Every row gives one point. A path goes straight from each point to the next, and from the last back to the first. The post is the endless flat space through its rows: a point in 2 columns, a line in 3, a plane in 4, and so on, so that a path can go around it. How many times does the path go around the post? Going back the other way cancels.
In the rows, 128 means zero.

Post (2 x 3):
[[112  83 120]
 [163 158 140]]
Path:
[[109  98  91]
 [118 155 113]
 [215 241 128]
 [168 125 123]
 [138  78  80]
 [135  84  66]
 [218 151 140]
 [144  76 155]
 [ 76  51 132]
 [ 79   7 122]
 [133  85 128]
 [ 93  74 169]
 [ 80  87 132]
 [112 123 128]
 [106 123 164]
 [124  73 135]
 [190  86 110]
 [104  50  59]
 [122 183 113]
 [ 69  93 149]
 [106 153 157]
 [109 145 127]
 [ 91 120 175]
 [139 114 163]
 [122 110 158]
 [ 66  75 121]
 [107 104 124]
 [126 101 158]
 [152  88 166]
 [189 144 119]]
Times around: 1

Post, 5 rows:
[[122  98 123  95  93 112]
 [101  90 155 158  98  60]
 [127 134 136 136 105  91]
 [138 150 146 120 152 162]
 [150 143 176 102 124 153]]
Path, 32 rows:
[[126 172 123 148 186 135]
 [ 72  78 223 139  96  67]
 [ 93 177  38 130 114  91]
 [ 91 143 161 166  87  75]
 [124 111 160  85  80 198]
 [152 106 179 116  95 145]
 [103  64 114 123 148 130]
 [129 165 155 165 185  92]
 [114 116 126  67 140 175]
 [109 125 160 142 147 147]
 [ 95  88 112 152  81  73]
 [125  66 133 150 133 115]
 [ 96  43 168 133 108 133]
 [136  39 148  55  66 178]
 [139 109 203 145 147 139]
 [130 117 161 122 144 100]
 [112 135 167 138 150  83]
 [ 91 131 112 143 131 122]
 [109 102  96  91   7  95]
 [122 131 149 148 101 111]
 [101 104 111 139  51  88]
 [167 165 169 157 119 170]
 [157 123 194  99 129 165]
 [156 219 152 165 220 112]
 [103 121 182 113 117  81]
 [ 76 116 100 137 191 188]
 [102 117 133  89  46  96]
 [125  98 201 118  72 157]
 [146 160 115 172 142 143]
 [162  96 133  94  73  82]
 [135 107 155 121 122  48]
 [105 152 115 160 188 137]]
Times around: 4

Post:
[[145 161 121 105 121 109 104 154]
 [120 100 125 113 147  91 138 120]
 [118  52 129 157 110 121 130 108]
 [125  89 191 162 101 164 174 151]
 [192 156 125 133 141 150 133 133]
 [139 120 150 172 139 111 151 102]
 [148 140 132 146 104  57 164 135]]
Path:
[[154  52 119 175  55  96 120 117]
 [114  83 177 169 221 125 143 106]
 [139 107  99 156 109  93 118 139]
 [ 76 112 121 142 126  83 143 104]
 [143 161  91  93  87  84 116 124]
 [103  90 114 123 104  81  73 112]
 [209  88 156 174 150 119 177 128]
 [134  88 156 126 177 150 156 133]
 [146  86 134 147 165 203 136 122]
 [146 153 139 110  91 180 139 168]
 [127 193 181 106 127 128 171 190]
 [157 146 111 191 118  87 147 138]
 [135  73 148 193  48  91 107 155]
 [163  58 149 180 109 127 134  86]
 [182 190 140 107 117 162 124 153]
 [160 164 122 119 129 150 139 129]
 [123 147  96 143  99  82 110 155]
 [ 90  87 102 135 131  69 134 133]
 [121 129 178 136 147 153 240 137]
 [125   7 134 150  74 140 173 109]
 [153  74 107 101 105 120 112 122]
 [160 101 115 169 107  43 120 113]
 [153  50  92 158 138 100 132 103]
 [102  60 142 204  92 161 124 123]
 [107 144 132  91  95 144 143 174]
 [164  52 108  88 102 156 165 106]
 [150 110 189  93 169 149 209 161]
 [174 128 132 174 140 107 139 107]
 [108 142 142 140 131  58 140 146]
 [ 87 114 128 159 122  98 148 117]
 [136 132 114 122 116 123 129 122]
 [217  68  68  86 156 188 112  89]]
Times around: 3

Post (10 x 11):
[[120 155 144 126 121  70  95 133  88 124  89]
 [105 143  63 164  53 166 196  65 108 168 145]
 [138  89 156 113 114  93 164 128 162 116 142]
 [102 129 155 106 129 117 189 106 118 134 171]
 [ 77 174 189  80 110 110  49 202 179 155  86]
 [129 166 155 141 135  72 130 193 146 128 177]
 [139 130 149 128  97 176 189 124 125 145 151]
 [113 142  84  70 157 143 107  55 153 129 205]
 [132 134 134 165 124 139 209  98 134 147 112]
 [ 83  62 140 176 143 127 173 116  86 145  86]]
Path:
[[118 206 172 144 112  88 135 136 167 159 131]
 [ 42 101 138 105 111 110  57 127 170  97 120]
 [141 101 134 118  57 181 243  77  98 120 207]
 [121 134 174 162 158 132 131 137 184 205 121]
 [163 141 103 128 108 144  54 138 202 159  76]
 [168 133 100 158  55 221 230 107 166 154 128]
 [ 77 130 120 100  60 158 224  32 121  97 170]
 [102 157 148 130 149 106 141  87  94 133 123]
 [129 168 128 124 103 101 106 124  68 193 194]
 [ 59 173 124  76 107  84  90 149 103 155 173]
 [ 80 152 121 113 104  82 149 147 102 126 180]
 [ 37  70 150 183 170 161 196 131 145 138 132]
 [ 90 106 198 114  40 133 141 194 184 178 189]
 [188 111 137 123 115 161 162 105 121 155 131]
 [ 83  38  71 166 153 137 238  72  91 167 164]
 [ 14  44  96 202 124  74 132  73 112 214 112]
 [103 168 188  68  50 147 190  59 116 130 213]
 [144 146 129  79 101 173 103 157  98  63 172]
 [ 98 126  76 154 128 134 132 193 240 177 111]
 [129  98 101 175 160  55 104 166 119 173 123]
 [150 161 139 153  59  85 132 154 189 176 194]
 [159 148 123 209  92 124 110 146 166 100  72]
 [ 69 133 172 147 156 126 225 152 124 128 122]
 [ 61 140 108 149 116  61 202  84  71 163 111]
 [ 60  81 152  98 105 172  97 159  91 217 138]]
Times around: 0
